Each row is a point. Examples show where two turns around zero, p and q, send a point. Where does a point land after both, in the order given? Backwards means that the second turn is done in reverse. Each puzzle has new turns, and all numbers are rounded.

Turn p:
[-48  18] => [-50 -13]
[ 21 -41] => [ 41 -21]
[26 23] => [ 8 34]
Turn q:
[ 41 -39] => [39 41]
[-34  -8] => [  8 -34]
[-45  38] => [-38 -45]
[-6  7] => [-7 -6]
[45  1] => [-1 45]
Where do these land?
p, then q: [35 51] => [-62  -1]
q, then p: [ 19 -37] => [19 37]
q, then p backwards: [-26 -28] => [  8 -37]
q, then p backwards: [-29  14] => [-28 -16]

Turn p:
[ 0 16 14] => [21 -3  2]
[22 22 -2] => [ 17  -4 -26]
[-26 -66   6] => [-51 -14  47]
[ 69 -37   5] => [-30 -62 -37]
[-24  42   3] => [37 30  5]
[-41  23 -25] => [ 7 52 10]
Turn q:
[19  0 12] => [ 13  -2 -18]
[54 -4 -9] => [  6 -33 -43]
[ -2 -64  25] => [ 58 -24  29]
[-58  35 -30] => [-56  31  38]
[-14  33   2] => [-21  29  -4]
Where do these land?
p, then q backwards: [-7 37  4] => [ 4 -7 37]
q, then p: [-28 -32  58] => [ 39 -46 -39]
q, then p: [  2 -63 -10] => [-24 -59   9]
q, then p: [-10  -2 -38] => [-8  1 39]
p, then q: [30  3 18] => [  9 -33   7]
q, then p backwards: [ 12  57 -32] => [ 20 -31 -55]

Turn p:
[-37  56 -25  40] => [ 38   4 -67 -27]
[ 43 -30   2  25] => [-14 -47  12  29]
[-18 -13  -7 -56] => [-16  34  37 -30]
[ -3 -44  15  22] => [-43 -12  -8  24]
[ 28 -20 -26 -34] => [ -7 -18  46 -22]
[-13  51  41   2] => [ 42  40 -20  26]
Turn q:
[-35  14  27  78] => [ 10  78 -19 -42]
[ 33  -1  14 -22] => [ 19 -15  10  33]
[ -7  -5 -16 -16] => [-15 -18   2  -3]
[-80   0  -7 -49] => [-83  -3  42 -16]
[ 18 -15   8  -7] => [ 6 -5 -8 23]
[  1 -24 -26  26] => [ -3  -5 -41 -15]
[69 31  0 -9] => [ 66 -30  14  19]
Where do these land?
q, then p: [ 17 -28  11 -41] => [-28 -19 -39  16]
p, then q: [-33 -41 -14   2] => [-46   0  20 -21]
p, then q: [-16   9 -70  36] => [-42 -64 -13  22]
q, then p backwards: [37  0 38 -2] => [20 28 40  1]
q, then p: [-5 60 34  5] => [39 22 22 48]

Turn p:
[ 30  -9 -29 -45 -44  22] => [-56  36  -6   0 -40 -14]
[  4  26  11 -18  14 -24] => [ -7 -13  33 -20  11   7]
[-10  21  20  38 -26 -41] => [50 27 38  0 11  2]
[ 15 -45 -25  43  -4  64] => [ 17   4 -81  19 -31 -27]
[ 29  21 -19 -52  -4 -33] => [-51  11  39 -30   6 -14]
[-40 -37  55 -45  18 -33] => [-22 -40  45  63  28  22]
[-56  19 -32  -7  35  23] => [-12  -9 -40 -17  37  53]
[ 49   4 -29  37  -7  -7] => [ 20  22 -12 -33  -8 -51]
[-21   0  47  48  18  29] => [ 60 -36 -16  18 -14  21]
Turn q:
[  4 -41  24   5 -28 -56] => [ 43  22 -28  51  12 -18]
[ 34  43 -17  73  42  48] => [-78 -14  -1 -56  53 -20]
[-68 -10  19 -27   2  -1] => [ -1 -29  13  48 -41  28]
[  2  34 -55  10 -17 -11] => [-23  39 -29 -32 -11  26]
[ -1 -11  29 -35 -51 -15] => [ 41  35  28  33 -17  -1]
[ -3 -42   3 -21  -1  15] => [ 37 -23  12   6   9  17]
[32 27 -1 -5 52 20] => [-19 -29   5 -49  -5 -34]
Where do these land?
q, then p backwards: [  9  -9  19 -45   9   4] => [25 11 37 23 -2 -4]
q, then p: [ 24 -35 -27  -7   1  20] => [-34 -32 -10  -9 -15 -20]
p, then q: [ 15  11  -5  15 -51  25] => [-12  56  17 -11 -10   4]
p, then q: [-49  50 -32  30  27   3] => [ 12 -38  26 -71 -15   4]
q, then p: [ 69  16  18  26 -14 -22] => [ -9 -12  48 -46  45   0]
p, then q: [-26 -28  60 -12  80  -2] => [ 38 -63 -21  21  72   8]
p, then q backwards: [-42  -5 -33  -5 -52 -28] => [  2  11  -5  31 -72  -6]

Turn p:
[ 47 -52 -29  20 -40 -39  27  -4] => [ 15 -30 -46   7 -51  19 -18 -59]
[ 50  -6  -6  41  36 -28 -41  30] => [ 38  -7 -15  65 -24  -7 -40  27]
[ 29  30 -12  31 -24  15  36  43] => [ 42  -2 -25 -21   5  58 -16  16]
[ 28 -12 -20 -62  27 -20 -52 -25] => [-17 -10  -5  13  13 -83 -43 -13]
[ 15 -15  55  -8  29  -1 -21  -1] => [-20 -23  38  16 -25 -17 -16  33]
[-58  55  -9  27  26  66 -37  -7] => [ 6 76 48 14 63 11 20 29]
[-34 -22  56 -51  -5  27 -16  10] => [-80  -7  27 -21   3  -7   0  30]
[-28 -20  -4 -27  25   3  21   8] => [-27 -29  -1   5  29  -4  24  -2]
[-54  29 -30  12 -34 -29  28 -21] => [ 16  33 -29 -29   2  -1  67 -23]
[  4  14  -2  15 -38   5  57 -34] => [ 27  -3   9 -50 -15  29  23 -38]
Turn q:
[ 30  22 -26 -25  36  14 -67 -15] => [-15 -11 -42  24  58 -15 -47  22]
[ 20  57 -37 -20  30  18 -17  -9] => [  6  19 -56  -1  52   7  -9  25]
[-31  -6 -37 -26 -38  -4 -64  17] => [ 17 -46 -46  -9  -9 -24 -47 -38]
[ 39 -14  42 -14   0   6  35  -1] => [-2 -2 48 -2 -3 34  5 37]
[ 6  1 55 60 12 -5 40 -7] => [ -3  57  56  20 -26  -5  29  12]
[-84   9 -17 -59 -49 -11 -38  18] => [ 32 -42 -32 -76 -12 -33 -39 -53]
[ 29  -2  18  31  11  32  14 -32] => [-33  40  16  24  -3  26  -5  17]
[-33   1 -54  -8 -68 -11  -4  12] => [ 33 -28 -45 -17 -31  18  -3 -59]
[  4 -40  17  26  44   6  54 -20] => [-54  17  40   7  -5   7  53  12]
[-22 -29  20  18 -11  -7  30  61] => [ 16 -19  20  -9 -61 -22  36  13]
[ 41   1  19  18  35 -39  18 -25] => [ 0 16 42 38 41  6 28 10]
Where do these land?
p, then q: [  9  10  -3  32 -52 -70 -28  -5] => [ 59  -3 -39  13  -4  56  -5 -36]
q, then p: [ -2  -7  46  22  16   7  24 -44] => [ -3  14  33 -30  -2  -3  29  49]
q, then p backwards: [-22  -6  11 -56  31  15  56  11] => [-33  35  43 -38 -16   8  47   7]
q, then p: [-27 -32 -62  16 -49  33 -17  30] => [-15  43 -34  -8  -4   9  -4 -84]
q, then p: [-60  16  -5  -5  55   7 -37 -35] => [ 11  -1 -19  11  18 -76  52  11]
q, then p: [ 20   8  34 -42 -39  21   3 -25] => [-39  17  29  -1  17  -8 -47  26]
q, then p: [ 67  49 -19  36  20   6  -1  -4] => [ 64  15  -1  30  32  44 -10  27]
q, then p: [-45  -7  35  -4 -10 -12 -12  24] => [-15 -11 -18 -23 -43 -34  -8   3]
q, then p: [ 60 -30 -38   2  28  -7  12  46] => [  0 -27 -22  40   1  76  12 -16]

Turn p:
[-15  14  85 -33 -16  25 -11  -1 -12] => [ -6  -3  -5 -58   0 -38 -47  52 -10]
[ 39  -5 -61 -12  -5 -16   3  16 -37] => [ 11  20   8  44  28  30 -23 -51  -5]
[-12 -15 -18  -8  13 -20   9  42  19] => [ 1 10 43 33  1  4 18 14 -3]
[-26 -15 -33  11  28 -25  -6   5  15] => [14  2 10 27 10 17 49  8 -1]
[ -4  43  15  10   9   5 -25   3  25] => [-43   9 -24  -5 -11   1  11  26 -11]
[ 39 -25  73  -1 -31  30 -64 -63   8] => [ 15  43 -52 -96 -32   0 -30  11  38]
[-29  -1 -40   6  13   6  14  18 -44] => [ 14 -18  14  19  39  -1  15 -27 -40]
[-26  15 -23 -13 -17 -33  26  -4   2] => [ 20 -22  -9  49  -6  -8  -2  11 -10]
[ 41 -15  26  30  -4  -1 -27 -59   3] => [  8   5 -43 -49 -22  34  -4 -14  39]
[  3  13  46 -37  25  27  22 -17   1] => [-21 -21  -2 -28  27 -35 -24  26  31]
[  9  -8 -36  42   2 -28  34  34 -13] => [  0 -27  37  35 -12  39  11 -33 -18]
[-20   0 -35   5 -16  31  25  26  33] => [-14   2  23  29 -21 -43  27 -24 -11]
Turn q:
[ 26   5   6  24  13  -4  28  36 -15] => [ 35  14  -2  -6   7 -10   5 -44  16]
[ 15  23 -19   6  -2  19 -20 -46 -18] => [ -3 -12 -26 -14  -1 -15 -27  15 -47]
[-24  13 -36  -8 -12 -42  26  40 -14] => [ 28 -13  13 -25  43  36  37  -2  17]
[  4  13  18 -31  21  44 -15 -47  12] => [-57  20 -15   1 -23 -16 -16   6 -38]
[ -9 -23 -24  50   9 -21   0  55  30] => [ 43   0  20 -26  -6   7  -8   4  71]
[  2 -28 -37   5   2 -40  -3  36  33] => [ 30 -17  25 -26 -24  32  18  11  41]
[ 44   6  29   9 -29 -47   6  25   9] => [ 39 -17 -19  39 -17  35   7 -35  17]
[-22 -15  16  33 -16 -14  -7   1  -3] => [  9 -19   6  23  15 -12 -14  13  29]
[-40  45  23 -46  26  54   3 -88   6] => [-111   10  -19   -7   19  -15  -27    8  -59]
[ -4   6  -4  -9 -30  17 -13  40  -1] => [23 37 -4 12 10 18 10 22  6]
[ 17 -43  -1   8 -24   9  33  -1  -9] => [ 26   1  49  21  -5  -8  -7 -13 -13]
[ -9   0  30 -41  42  25 -39 -51 -30] => [-62  -3 -30   8 -17 -52  23  16 -39]
Where do these land?
p, then q backwards: [  2  -3  50  44  18  -6  22  10 -30] => [ -8  -1 -54  -4   5 -34  16 -37  24]
p, then q backwards: [  6  16 -15 -24 -22 -27  10   6  17] => [  7 -13  34  10 -27  11 -19  -4   9]
p, then q: [  4   4  74 -20  18 -22 -97   9  -5] => [  1  89 -47 -33  22  30  59  10  -4]
p, then q backwards: [-40  -6 -20   1 -11  65  36   8  31] => [  6 -47  24  -3  56   3   9 -13 -51]
q, then p: [  2 -18   3  54  16  50  10  10  53] => [-20  52 -45  -2 -32   3  -6  53  -8]
q, then p: [ 18  19  -3 -14  26 -22  15  10 -30] => [ 20 -26 -11  17  21  -6  -7 -19  31]
q, then p backwards: [ -1 -58 -13 -17 -14  -4  17   7 -19] => [-33 -36  -8   5   7  -7  21  39  14]
p, then q: [ 16   7 -22 -18  11   2  21  -6 -35] => [-15 -18  -7 -18 -26 -34 -11   6   6]
q, then p: [ 15  28 -15 -11   9 -21  20 -68  25] => [ 60  22  -9 -33  31 -28   9 -11 -18]
q, then p: [-38  21 -28  30   7 -18  -3   6   3] => [ -8  32  25   9  24 -11  18  18  29]
q, then p backwards: [ 15 -12 -11 -25 -58   4 -51   8 -11] => [-45   7  -2  -6 -14 -64 -26   7  13]
